Every row gives one point. To make a cloud, some directions were put in groups of two or more. Within a group, all points are equally far from the middle, so they leave a hole (a ring in 2 directions, a hollow ball in 3). The other directions are filled evenly. Then the cloud was stretched, turned, moved and blurred a little. How many holes are there, and how many directions does each take, smallest first?

Cloud:
[[-41  45]
 [ 30 -47]
 [ 43 -31]
 [ 39  41]
 [-21 -46]
 [ -8 -53]
 [ 43  30]
 [ 45  28]
 [-49  19]
 [-49  11]
 [ 48 -18]
 [-46  36]
 [ 48  15]
 [-31  56]]
Holes: 1 (2)

Cloud (21 x 3):
[[ 32  23 -52]
 [-39 -31  21]
 [-35 -56 -33]
 [ 14  13 -63]
 [-36 -29 -61]
 [ 35 -47  10]
 [ 53 -48   9]
 [ 56  -7  12]
 [-29  40 -38]
 [ 34  -1 -72]
 [-35  45   7]
 [-67 -48 -23]
 [ 23  27   0]
 [-58  25 -55]
 [  8 -51 -65]
 [  7  37 -28]
 [ 22 -72 -30]
 [-16 -58 -45]
 [ 17  13 -63]
 [  6  38 -26]
 [-30  35  17]]
Holes: 1 (2)

Cloud, 27 rows:
[[-13 -48  30  42]
 [ 19  40 -40 -31]
 [-32 -45  15 -13]
 [ 11  -7  35   1]
 [ 18  17  20  17]
 [-17  -9  34  14]
 [  1 -41   1  20]
 [-31  47 -23  20]
 [ 25 -60 -26  24]
 [ 31  -2  40  17]
 [-29 -33 -14  65]
 [ 22  -8  38  26]
 [ 22 -17  19 -60]
 [  0  28 -43 -50]
 [ 53 -17  19 -29]
 [  7  23  13  -1]
 [ 18  16   7 -55]
 [-10  -2  26 -43]
 [ 35 -43 -11  30]
 [-32 -40 -20  45]
 [-14  49 -26  -3]
 [ 38  -3   8 -22]
 [-17 -16  45   8]
 [-23 -23  45  95]
 [ 12 -41  30 -40]
 [ 30   1   2  -4]
 [-18 -29  -8 -34]]
Holes: 0

Cloud, 52 rows:
[[ 66 -35  20 -38  -5  22]
 [ -5  45 -48 -13  69  12]
 [-19  30  20 -17  59  14]
 [ 24  45  10 -28 -29  50]
 [ -3   5 -68  11  -7  -4]
 [-62  -4 -45  -6 -20  72]
 [ 52 -15 -18   5  95  12]
 [  7 -11  -7 -16   2 -46]
 [ -7 -19  34  19  50  38]
 [ 82 -49   8  -9  19  17]
 [  7 -42  41 -27 -36  10]
 [-10   8  21 -46  28  87]
 [ 44  21  31 -50  24 -27]
 [ -3   5  11  57  51  -1]
 [-61 -39 -28 -42 -11  68]
 [ 47 -47  11 -12 -41  26]
 [ -4  36 -57   2  55  10]
 [ 19 -10 -20 -19  84  14]
 [ 63  33   5 -23  15 -43]
 [ 62  -1  33  56  19 -38]
 [ 36 -60  58  39 -26  11]
 [-42  14 -69 -25 -15  41]
 [ 44  -6   6 -56  34 -22]
 [ 19  43 -17  29  12  34]
 [ 40  36 -37  49  45  25]
 [ 11   3 -43   6 -13 -41]
 [  9 -25 -12 -37  61  44]
 [ 16 -47  44  27 -62  33]
 [ 34   5  19 -78 -46  39]
 [ 90  39   6  31  -3 -13]
 [-33   1 -36 -26  64  -1]
 [-25  -3  39 -33 -30  66]
 [  2  -1 -17 -41  18 -37]
 [ -2  17 -63 -50 -18  37]
 [ 73  42   4 -19  14 -39]
 [ 72  -4  48  27  32 -24]
 [ 76 -42  16 -17  22   3]
 [ 71  33 -10  -3 -31 -15]
 [ 36  27  35   8  45 -12]
 [ 25  -6  55 -19  21  47]
 [  6 -39 -13 -26  45  25]
 [  8  28 -57   2  60   0]
 [ 23   6  22  42  -6 -39]
 [ 40 -15  42  33  10 -33]
 [ 34  -8  43  44  52   5]
 [ 29 -21   6  23  -3 -54]
 [ 26  64  -1 -25 -13  31]
 [ 46  32 -48  19  37  53]
 [ 55  29 -31 -41 -37   4]
 [-25  55 -48 -34  18  58]
 [ 52 -19 -28  30  82 -11]
 [ 26  13 -49 -66 -16  47]]
Holes: 2 (2, 2)

Cloud, 50 rows:
[[-24  14  17 -28 -60   0]
 [-62  37 -10  61  12  57]
 [ 16 -42  62  34   8  27]
 [-94  66  -6  32 -11 -25]
 [-33 -17  -9  60  16  10]
 [-15  -5  20 -12  51 -23]
 [-24 -10 -48  50   4  66]
 [-19   4 -55 -18   4  36]
 [-41 -41  13  21  -3  27]
 [-81   1  42   5  -4  33]
 [-20 -21 -43  -4 -16  53]
 [ -6  24  21  46  30  13]
 [-50  12  -5   7  33 -16]
 [-13   9 -10  12  -1 -48]
 [ 73 -54  -5 -24  -3  35]
 [ 14  15 -29  38 -19 -43]
 [-20 -22 -29  39  12  32]
 [ 26  -1  48 -14 -10  -3]
 [ -9   6  61  -9  20 -33]
 [-63  28 -24  19  -7  18]
 [ 24  -1  25  18  23  34]
 [ 13 -39  -3 -20 -12  25]
 [-45  55  -3  40 -13 -29]
 [-28  27  39  17  31 -27]
 [-37  -1   7 -49   8  -9]
 [ 13   8 -13  11   9  -2]
 [-47   1   3 -26 -31   9]
 [-62  17  23  19 -52 -16]
 [  0   5 -20  20 -40   6]
 [ -8   7  69  24  11  41]
 [  5 -24 -31  24 -67  11]
 [-73 -35 -20 -25  -6  12]
 [-47  -9   0  -7 -53  -8]
 [-52   4  13 -33 -16  34]
 [-71  27  -7  34 -12 -36]
 [ 16 -41 -14 -43  46  48]
 [ 24  16  -7  35  43   9]
 [ 13  25 -19  52   8  17]
 [-61 -10  15   8  22  46]
 [-95  36   5  26  18   5]
 [-53 -18 -27 -37   6 -24]
 [  3  16  -2  53  11  29]
 [ -8 -36 -17  27 -23  35]
 [  9  11   2 -30  12  33]
 [-41  27  28  16   1  48]
 [ 26 -41  45 -37  29  -7]
 [-63   4  27 -18 -49 -12]
 [-46 -21 -20  10 -40   1]
 [ 41 -43 -30  34 -27  35]
 [ 11   9  11  35  11  30]]
Holes: 0

Cloud, 75 rows:
[[ 82 -36  10  48  28 -31  38  26]
 [ 39   6 -25  38  13 -17  -1 -58]
 [  1  25  31 -18  27 -23  -5  -2]
 [ 22 -12  -7   1  36   4  40 -79]
 [ 75 -10   5  16  37 -13 -30  -1]
 [-16 -27  33  36 -13  -8  12  52]
 [ 11   2  35 -14  19 -14 -34 -12]
 [ -5  21 -34 -44  18 -10 -10 -25]
 [ 22  12  14  55 -48  -4 -25  56]
 [ 21 -37 -15 -38  29 -18   3 -31]
 [-22  -9 -60 -32  22   3  39 -11]
 [ 56  18  51  78 -17 -16  18  27]
 [  8  29 -43 -21  -6   6  65   4]
 [  6  32 -28 -22 -42 -14  14 -14]
 [ 57  33  65  19 -31 -11  14 -26]
 [-11 -14  28   9  30   9 -29  37]
 [ -1   1 -21  23 -16 -16 -53   4]
 [-17  15   8  -6 -71  15 -22  -2]
 [ -3 -39   7   4 -18 -33  19  48]
 [ 65  16  17  57  42 -23  31  62]
 [ 76   0  12  40   7 -35  49 -46]
 [ 23  18 -40  -5  63  17  19  73]
 [ 33 -16  21 -45 -22   3   5  28]
 [ 33  -2 -17   8  38  -2  83 -30]
 [ 27  47 -28 -15  28 -16  59 -18]
 [ 19  50  44  57 -26   6 -20  15]
 [ 44 -15  59 -28 -31  -4  18 -33]
 [-40  15  38   7 -35 -18 -11  23]
 [ 33  -2 -42 -27  32 -34  -5  11]
 [ 12  56  21  36  21  23   9  79]
 [ 20   2  73  -4 -29  19  41 -61]
 [ 21  10  -1  -4  31   5 -10 -69]
 [-13 -20  -4  11 -18 -21 -15 -61]
 [ 38 -54  35  29   1 -23 -32  24]
 [ 79 -15   5  23   7  14  24 -63]
 [  1  54 -13  12  12  -3  67  20]
 [ 41  26  34 -12  -5  36  38 -81]
 [-34  10   8  15 -46  16  -4 -36]
 [ 11  29   3 -66  10  44  16 -42]
 [ 19  31  14  45  22   2  51 -43]
 [ 49 -43  52  43   4  10 -22  -5]
 [ -3  19 -12 -48 -18  63  -7  13]
 [-22   5   2 -20  10  -4 -42  36]
 [ 10   1 -13  38 -38  17 -34   9]
 [ 23  14  -3  36 -20   0 -43  77]
 [ 50  12 -18 -36  57  39  18  21]
 [ 57  14  -6  43  14   2  -4  95]
 [ 11  10  31  -8   8  22  73  41]
 [ 26   0  75  12 -22  11  37  36]
 [  3 -30  52  10  -3  35 -18  -1]
 [ -6  25 -28 -52  28  13  -6 -34]
 [ 50  25 -30 -34  44  20  27 -43]
 [  2  18 -34 -57  35  31  54  24]
 [ 89  23  54  51  22   5  21   9]
 [ 37  41  68   9 -44  25  -5  -4]
 [ -6 -16  -4 -38 -24  44  31 -55]
 [  3   1 -17 -23   2  16   1 -80]
 [ 55  21  -4  45  68 -17  27  46]
 [ 10  14  29  69 -17 -36  -5 -18]
 [ 17  76   9 -14  35  41   6  20]
 [ 12  35  30 -22  10  71  55  -1]
 [ 24  49   6  32 -36 -14 -24  33]
 [ 41   0  51  14  29  16  37 -68]
 [ 63  34   2  39  20  -1  -8  84]
 [ 15  15  19 -21   7   5 -48  41]
 [ 69  -2  28  10  17  22  37  66]
 [ 30  -2   8   2 -26 -18 -52 -20]
 [ 22  -4   1  38   2  53  28  18]
 [ -5  14 -75 -18  28   7  33   4]
 [  5  39  24   1  27  34  31  83]
 [ 34  -2 -37  41  38 -30 -19  64]
 [  7  34  -2  32   4   4  41 -61]
 [ -9  15  -2  65   3   8  16  30]
 [ -1 -39  20  -2  -7  -5 -45  16]
 [ 10  30  -6  56  29   9  19 -19]]
Holes: 1 (8)

Cloud, 89 rows:
[[ -2  27 -25  -7  22 -30  16  10 -42]
 [ 30   5 -17  38   9 -27  43 -23 -44]
 [ 56   8 -55  11  -9 -20  14  -5  -7]
 [ 21 -27 -50  13  24  49 -36  27 -40]
 [-15  17 -37  -8 -40  29 -24   9  38]
 [ -9  -6  -7 -33   8  24  56   3 -36]
 [ 13 -21   0   9 -65 -12  39 -19  -1]
 [ -2   2  36  27  35 -53  25 -48 -38]
 [ -2   5  25  36  35  -3 -15 -16 -59]
 [-11   9  37  22 -18 -49  42 -45 -14]
 [-25 -28  33  -8   1  24  55 -28  -4]
 [ 20  24 -91   6  -3  26 -17  -7 -38]
 [ 39  -2 -37  21  13  26  45 -65 -32]
 [-15 -20 -10  12   5  19  93 -27  -8]
 [ -4  -7 -46 -36 -10 -30  24 -36 -19]
 [ 11  -5 -61 -28  -6   5  13 -18  32]
 [-17 -27 -13  36  10 -26 -28 -19 -69]
 [-28  16 -15  33   2   9  61 -26 -12]
 [ -8  27 -54  -1 -19   4 -51 -32 -24]
 [ 20  13  -9  41  34  16 -51   7 -11]
 [ -3  20  13  48 -25 -55  18  22  35]
 [-42  -2 -22   0 -41   7 -15 -26  29]
 [-41   3  13 -32 -11   6  45 -32  -4]
 [-29 -38 -19   4   0   0 -24  -5 -26]
 [ 22  24 -72  21  20  39 -37 -34 -22]
 [ -6  15   8 -34   1  -9   6 -25   8]
 [  0 -17 -40 -28  52 -51   3 -35 -79]
 [-28 -14 -22   8 -35   2 -24 -35 -47]
 [-16  23 -63 -24  42  29  24 -41 -28]
 [ 25  14  22  -5  11 -53  -3  -8 -25]
 [-24 -12   1  45 -16 -43  -6 -40  -9]
 [-26 -12 -50   2  -8  51   2   9 -29]
 [ -1   8 -46 -16  38  38  30 -31   2]
 [-38  -2  -5 -43 -33 -37  33 -37 -29]
 [-24  10  -4   1  -1   2 -56  12   5]
 [ -6 -14 -78 -13  28  26  75 -40 -53]
 [-18  33  11  16 -23  23  15   2  38]
 [-39  25  36  -6  -1 -41  22 -45 -20]
 [ 23 -18   6  28  51  -5  38 -44 -20]
 [ 35  29  20  33  32 -33 -30 -26  16]
 [ -1  -2  11  13  51 -11  15 -60 -48]
 [-34  -7  14 -36   0 -16  39 -12 -39]
 [-26  24  18   0  34 -38 -34 -58 -16]
 [ 20 -27 -32  31   8  24  53 -35   5]
 [ 14  43 -43 -30 -10   2  -1   6  15]
 [ -2  -6 -37   3  37  -2  87 -49 -28]
 [ 60  -9 -32   7 -15  32  82  13 -12]
 [-13 -10 -18 -46  18 -34  14 -44 -58]
 [-52 -17 -12   1 -23   7 -36 -32 -32]
 [-12  17 -70  11 -15  16  26  -8 -31]
 [-24 -42   4  19 -28  -9  14  11  23]
 [  7  23 -37  29  -1 -40  44 -26  -3]
 [ -9 -11 -32  21   7   8 -14  48 -53]
 [  4   9  -8  59  -3 -25 -23 -20 -18]
 [  1 -26 -10  -3 -12  17 -11   4 -82]
 [  8   3  17  40  11 -88   8 -47 -35]
 [-15   1 -30  28 -18  -8 -14 -43  14]
 [ 31   4 -17 -23  -7 -33 -47   8  -5]
 [ 22 -22   1  38  20 -21  39  -2  18]
 [ 17 -56 -22 -15  -4  11 -20  -9 -40]
 [  7  14 -40  58 -31  25  26 -12 -35]
 [-17  25 -13  29 -20 -25  55  -7   8]
 [-10  26  12 -16  28 -41  29 -52  -5]
 [ -4 -26 -30  14 -45  12   5 -28  35]
 [-34  -2 -49  24 -33   8  35 -38 -15]
 [ 11  13  17  -5  19  -5  24   4 -39]
 [  1 -30 -21  15 -34  19  95  -1 -18]
 [-11  10 -38  12 -27  40 -16  22  20]
 [ 27  38  -4  16 -17 -56  23  14   4]
 [-23  18  -2 -18  67 -30   5 -63 -28]
 [-16  22 -27  14   9  25  51  22 -31]
 [ 28 -12 -14  28  -8  -5 -15 -32 -12]
 [ 24  20  34  12  -4 -45  31  32  46]
 [-32  10 -23  18 -21  26  52 -36  23]
 [  4 -19 -25 -26  32  36   1 -62 -13]
 [-13 -10  22 -14  11   6 -37  15 -65]
 [ -6  56  23  44  30 -38  -9 -17   2]
 [-30   3   0   2  15 -30 -58 -53 -12]
 [ 11 -39 -21  32 -27  37  29  38   8]
 [ 37  46 -56  23  20 -19  58 -26 -34]
 [  5  29 -20  20  22 -41  15  -6  25]
 [ 12  39 -48  59  -6 -21   3 -50 -16]
 [  6  14  11  12 -38 -65  21  26  28]
 [-26  -2 -38   7   0 -29  20 -12 -53]
 [  2 -36  28  39  18 -22  42 -19   1]
 [ 23  32  18  34  37 -46  10 -36 -32]
 [ 40   3 -44  29 -33  24 -16 -13   6]
 [ 58 -33 -25  13  21 -30   5   9 -34]
 [  9 -19   2   0  53  35  33 -28 -28]]
Holes: 1 (4)

Cloud (102 x 9):
[[-36  40  -8 -21  22   0  17 -56 -24]
 [ 35  18 -32 -14 -24  39 -30  -1  -5]
 [-63  22 -36 -24  28  37  -8  11   5]
 [-38  20  54  17  30 -77   8 -31  10]
 [-44  16  51  -1 -32  13  35 -46  34]
 [-50 -19  33  19 -15 -21  -4 -40  48]
 [ 31  50 -17  -6 -39  -9  11  27  26]
 [ -7   0 -25 -67  -2 -22 -19 -16 -64]
 [-70  -8  47  15 -10  21   6 -51 -10]
 [-19  55   7 -23 -16 -55 -18 -15 -26]
 [  7  35  42   7  28  14  26  25   8]
 [-22 -14  45 -28 -40 -11  31 -77   8]
 [  5  48  33  17  15  21  16  15  27]
 [ -7  19  31  26  13 -38 -30  -5 -24]
 [ 15 -28  50  15  -6  21  44 -35  10]
 [  9 -34  53 -24  17 -74  15 -83   4]
 [ 42  25 -15  -7 -18 -39  23 -54 -24]
 [-42   0 -48  17 -35  20 -14 -30 -16]
 [-70  36  50 -21  29 -25  17 -47   1]
 [  1 -32  27   7 -52  39  32  -4 -14]
 [-16   5  25  13 -41  -5  25  50  17]
 [ 37  21 -21  -4 -50 -38  30 -36 -30]
 [-14 -20  29  46  15  -9   1  16 -26]
 [ 11 -64  -7  -6 -14  12   8  -8  -5]
 [-24   5  67 -17   7 -23  38 -44  52]
 [-27  50   2 -41   5 -37   9 -12 -54]
 [ 21 -34 -15   0 -46  33  24  11 -35]
 [ -3 -41  14   2 -50  42  19 -45   4]
 [ 22 -48  18  -9  32 -61  -2 -65  -3]
 [ 10  52   2 -42   6  -4  26  37 -20]
 [ 15 -32 -18  20 -17  34  31  15 -10]
 [ 24 -20  39   8 -71 -56   0 -20 -22]
 [ 44  -1  -1 -23 -55 -34  20  -6  25]
 [-13  -4  14 -39  44  36 -10 -25  -9]
 [ 60 -24  63 -36 -16 -49   4  -9   4]
 [-25  26 -10 -31 -26 -63  19   5 -39]
 [ 47  -1  -3 -35  27   6   5 -51 -19]
 [ 22  26  29 -18 -72 -19  32   5  -1]
 [ 29  -4  -4 -39  40  26 -14 -17 -25]
 [-60 -46  22 -34  -2   8  13 -24 -29]
 [ 61  28 -26  10 -13 -26 -11  39 -21]
 [ 50  -9 -38  -7 -39 -23   8 -53 -18]
 [ 52 -20 -22   1 -11 -46   6  31 -10]
 [ 53  24 -41  -1 -39  -3 -22 -17 -11]
 [-10 -44  47  -6 -17 -36 -17 -56 -52]
 [-30 -31  -7  22  35  -6  21  25  10]
 [-51 -43  -5  35 -13   8  16 -56  -1]
 [-49   0  61  -1 -20 -53  33 -58  35]
 [  0  42  -7  31  -2  10  44   5  -8]
 [ 22 -21  36   4 -30   5 -26 -59   3]
 [ 10  16 -22   9  42 -33  -6 -10  32]
 [  9 -16  32 -32  48   2   2  -6 -51]
 [ 50  21 -28 -26 -22  21   1 -41 -36]
 [ -6  12  11 -29  -9  -8 -30 -58 -60]
 [ 32 -27  11 -30  40 -83  17 -30 -24]
 [ 24  11 -38   6 -57   4 -26  21 -47]
 [-65  30  46 -34  21  -4  13  15 -19]
 [-40  25   3 -21  17  18 -17 -16 -68]
 [-37  49   6  -7  40 -64  21 -31  -2]
 [ 52  20   4 -16 -41  10 -36 -27 -37]
 [-53   8 -26  -9  52   1  23  11 -33]
 [ 57  11  44 -31  27 -54  -1  -2  12]
 [-45   7   3 -14  64 -31  38 -13 -19]
 [  1  39  -8 -40 -22  19  22 -44  -3]
 [-61 -39   1  -5  10  13  32   0   7]
 [ -7  11  28  -7 -16  16  -5  20  45]
 [-38 -26  34  10   3  13 -21 -63  11]
 [  3  45 -10 -12  29   1  36  43  -2]
 [ 35  39   7  26  11 -27 -13  37 -15]
 [-18  17 -24  10  26 -67  -7  19 -20]
 [-30 -21   4  43 -15 -51   1   6 -15]
 [ -1 -15 -35 -45  -8 -54  -5 -22 -45]
 [-10  49  25 -11 -27  -3  10 -11  49]
 [-62   1  72  -5  22 -58  33 -36  -3]
 [ 45  -6  12   8 -41 -73  36   5 -34]
 [ 38 -25  54 -21  12 -48  18 -20 -61]
 [-40   0  43  36 -38   9 -11   0  -1]
 [-12  20 -45  37 -15  -7 -19  -9 -28]
 [-36  52 -32  30 -27 -10  -6  31 -15]
 [ -9  16  22  60  10  -6   9  12  -4]
 [  0 -51  40 -23  15 -26 -23 -24   2]
 [-39 -36  40  19  -6   9  27  18 -23]
 [ 25 -31  39 -49 -17  10 -11  -6 -51]
 [ 29 -24  -7  10 -24  17  52 -23 -10]
 [-94  10  52  17  26  -8   3 -29  16]
 [ -8 -26  -8 -23 -12  -8  42  12 -49]
 [ 33  15 -35 -18 -27 -28 -22  -1 -79]
 [-11  60  11  29   8 -35 -12   9  -8]
 [ 31  -9 -25  37 -10  29  12 -10 -20]
 [  4  25  26 -38 -36  23   8   1 -55]
 [ 25  47 -17 -22 -12  -9  40  24  15]
 [-21 -17  51   2  16  33  25 -38  32]
 [ 31 -16  37 -49 -35 -39 -20   1 -51]
 [ -6  54   0  40  13  16   9   2  23]
 [-18  44 -13  -7  50  -9  21  46  12]
 [-12 -10   3  -6  29 -30  31 -77 -21]
 [ 27  12  35 -39  -6 -25  -3 -79 -10]
 [-95 -19 -10   0  -4  13  26 -29   4]
 [-46 -44  41   7  -7  -6  -7 -62 -36]
 [ -2 -40  -4   1 -23 -72   5 -49 -42]
 [ 13 -16  35  15 -46 -76  39 -42 -22]
 [-15   0  46  14  54 -26  33  26  26]]
Holes: 3 (3, 3, 3)
